Each row of a before or after table is a point. One or more steps were done to the points. Then noise was added and the rows were shuffled. The steps act on columns, c1 being the first. Write out the steps. A step turns or swaps two columns, mirrors them in a line or flattens them onto one, adds a multiple of one to another, or multiplies or shifts one. Angles are multiples of 10 degrees, from the lower column toward the higher: turns from -170 to 170, lines from 10 to 170 but not 90. Use the fewest steps. Two steps may share a column if one is a turn and the other turns, adds or multiplies; they go together, in the order done. Otherwise the lowest column goes first.

Before (12 x 2):
0.043; -0.040
0.033; 0.010
0.015; -0.046
-0.007; 0.020
0.041; -0.062
0.061; -0.047
-0.024; 0.047
-0.010; 0.023
-0.003; -0.010
0.002; -0.005
0.001; -0.028
0.015; 0.037
After (12 x 2):
-0.011; 0.014
0.032; 0.059
0.010; -0.020
0.058; 0.044
0.001; 0.000
-0.021; 0.010
0.003; -0.030
0.013; 0.063
0.045; 0.022
-0.001; -0.016
0.046; -0.004
0.001; 0.007
Steps: add 1.5 times c1 to c2

Before:
-0.043; 0.006; -0.029
-0.024; 0.011; 0.026
-0.007; 0.005; -0.006
-0.051; 0.028; 0.042
-0.011; 0.056; 0.029
-0.060; -0.029; 0.027
-0.039; 0.010; 0.007
-0.022; 0.000; -0.058
-0.016; -0.020; 0.049
0.002; 0.005; 0.002
-0.057; 0.010; 0.034
After:
-0.048; 0.035; -0.031
-0.038; -0.017; -0.009
-0.058; -0.012; -0.040
-0.026; -0.005; -0.027
-0.027; -0.060; -0.025
0.001; -0.027; -0.047
-0.050; -0.031; -0.032
-0.004; 0.003; -0.004
-0.014; -0.012; 0.059
-0.035; -0.022; 0.032
-0.006; 0.000; 0.005
Steps: turn c1 and c2 by 40 degrees; multiply c3 by -1

Before (14 x 6):
0.042; -0.039; 0.023; -0.017; 0.055; -0.019
-0.036; 0.037; -0.025; 0.041; 0.028; 0.025
0.035; -0.019; 0.001; 0.031; -0.028; 0.035
0.034; 0.033; -0.004; 0.029; -0.027; -0.007
0.033; -0.023; -0.009; -0.002; 0.008; -0.008
-0.035; 0.026; -0.050; 0.051; -0.007; -0.031
-0.022; -0.015; 0.021; -0.024; 0.022; 0.028
0.000; 0.018; -0.026; -0.005; -0.001; 0.009
0.011; 0.023; 0.010; 0.057; 0.041; 0.013
0.024; 0.029; -0.049; 0.012; 0.014; 0.058
-0.027; 0.040; -0.014; 0.025; 0.032; 0.042
-0.003; 0.028; 0.012; 0.042; -0.028; 0.061
-0.020; -0.036; 0.024; 0.027; -0.019; 0.003
0.048; -0.044; 0.010; 0.026; -0.016; 0.003
After:
0.056; 0.017; 0.009; -0.050; 0.026; 0.014
-0.056; 0.045; -0.037; -0.001; -0.013; 0.032
0.067; -0.046; -0.002; -0.004; -0.060; -0.004
-0.012; 0.066; 0.018; -0.035; 0.015; 0.019
0.002; 0.020; -0.026; 0.009; 0.009; -0.012
0.058; 0.027; 0.009; 0.023; 0.022; 0.030
0.076; -0.025; 0.008; -0.034; 0.013; 0.018
-0.042; 0.061; -0.030; -0.011; -0.023; 0.012
0.042; 0.052; -0.050; -0.021; 0.000; -0.004
-0.062; 0.010; -0.048; 0.022; 0.023; 0.064
0.056; -0.023; -0.011; -0.010; 0.001; 0.003
0.022; 0.042; -0.009; -0.009; -0.039; 0.055
-0.033; 0.000; 0.013; -0.027; -0.031; -0.028
-0.030; -0.015; 0.031; -0.033; 0.009; 0.029
Steps: multiply c1 by 1.6; turn c4 and c6 by 110 degrees; turn c2 and c4 by 40 degrees; mirror c3 and c5 in the line at 170 degrees

Before:
0.042; -0.051; 0.020; 0.040; -0.009; -0.028; 0.019; 0.005; -0.025
0.070; -0.051; -0.023; 0.016; -0.008; -0.038; 0.047; 0.031; -0.018
0.051; -0.013; 0.005; 0.020; -0.022; -0.005; 0.056; 0.019; -0.048
-0.026; -0.035; -0.017; -0.039; 0.028; -0.031; 0.022; -0.061; 0.044
-0.016; -0.021; 0.020; -0.035; 0.022; -0.032; 0.018; 0.001; 0.045
-0.034; 0.002; -0.023; -0.009; -0.024; -0.003; -0.025; -0.004; 0.047
0.007; 0.005; -0.009; -0.017; 0.030; 0.000; -0.015; -0.030; 0.057
-0.020; -0.045; -0.007; -0.022; 0.021; 0.021; 0.014; -0.015; 0.053
After (8 x 9):
-0.001; -0.036; -0.005; -0.008; 0.028; -0.006; -0.037; 0.048; 0.001
-0.008; 0.008; 0.023; -0.020; -0.003; 0.011; -0.019; 0.057; -0.029
0.037; -0.023; 0.043; -0.041; 0.003; -0.011; 0.030; 0.042; -0.059
0.048; 0.071; 0.023; 0.015; 0.022; -0.029; 0.064; -0.021; 0.029
0.043; -0.017; 0.006; -0.017; -0.005; 0.029; 0.018; 0.051; -0.014
0.015; 0.050; -0.016; 0.024; 0.005; -0.006; 0.072; -0.049; 0.022
0.052; 0.043; 0.000; 0.035; -0.012; -0.033; 0.025; -0.024; 0.011
0.025; -0.018; 0.024; -0.037; -0.024; -0.019; 0.019; 0.044; 0.000
Steps: turn c1 and c2 by 90 degrees; turn c3 and c5 by -120 degrees; turn c3 and c6 by 30 degrees; multiply c7 by 1.3; swap c8 and c9
